Rows are points. The points of each table are mixes of a few directions, plus a little noise. Count the directions of each table, and those that both share. Where both have some left over, give the other angles between the two spaces (their principal angles), to ten degrees, smallest first.
In the rows, zero is written as 128.

First, 4 rows:
[[169  62]
 [144 102]
 [ 84 199]
 [114 150]]
Second (6 x 2):
[[ 25 183]
 [153 114]
 [135 124]
 [151 115]
 [105 140]
 [198  90]]
Directions: first 1, second 1, shared 0; angles 30

First:
[[111 135 134 152  57  95]
 [160 102 155  82 209 163]
 [128 121 147 128 102 113]
 [105 142 126 161  42  87]
 [ 87 181  39 185 100 127]
 [158  89 198  87 142 125]
 [147 129  98  99 243 187]]
Second:
[[ 80 184 142 249  79 107]
 [106 154 134 183 106 118]
 [144 110 123  89 143 134]
 [155  97 120  62 155 140]
 [ 90 172 139 221  90 112]
 [145 107 123  84 146 136]
 [176  73 114   9 176 149]]
Directions: first 2, second 1, shared 0; angles 40

First:
[[164 154 198 153  77 196 151 173  58]
 [208  90  73  97 147  67 127 167 123]
 [115 204 174 165  76 143 119  88 196]
 [109  95  80 109 184  69 102  90 191]
 [ 66 175 144 149 104 144 122  81 175]
 [ 68  80  55  88 149 135 157 158  40]
 [167  97 172 136 158 141 118 140 114]]
Second (7 x 9):
[[181 147 141  98 202  71 199  86 125]
 [ 44 140 162 166 124 100 123 234 143]
 [208 156  46 116 190 222  96 123 171]
 [167 106 135  99 113 110 152  46 104]
 [105 140 154  67  81 142  87 141 126]
 [ 83  62 115 195  56 156 104 154 141]
 [108 148 142 155 130  93 133 107  85]]
Directions: first 4, second 5, shared 0; angles 50, 80, 90, 90

First, 9 rows:
[[135 135 115 224  67 173  40 102 151 180 103 135]
 [ 96 135 188 121 118 103 217  82  59  16 199  79]
 [ 92  71 168 201  56 141 170  64 116 195 168  82]
 [130 183 142 175 102 144  85 100  96  31 139 123]
 [124 103 128  82 154 108 174 144 132 150 133 125]
 [155 141  88  33 206 104 126 197 153 125  92 167]
 [154 149  89 153 126 153  40 152 166 167  79 164]
 [135 132 119  57 179 102 162 163 126 102 126 138]
 [132 102 113 105 143 123 136 149 152 187 113 138]]
Second:
[[ 44  99 162 111  90 164 158 185  98 132 240  94]
 [ 75  76 114 104 218  96 145  57 193  98 136  92]
 [156 150 118 121 131 141 101 155 149 146  96 170]
 [206 164  84 121 113  93 146 137  74 126  84 127]
 [150 172 136 117 168 101 198  42 162  58 125 138]
 [184  77 168 111 168  82 150 101 124 164  16 158]
 [148 143  98 115 151 123 112 135 148 131 104 141]
 [165 158 142 155 101 138 121 118 119 128  97 154]
 [ 94 147 149 115  62 192 107 241 104 168 195 154]
 [ 33  87  97 175  72 152  90 138  76 115 249  24]
 [154 133 136 161 134 137  83 101 159 140  67 159]]
Directions: first 3, second 6, shared 2; angles 50
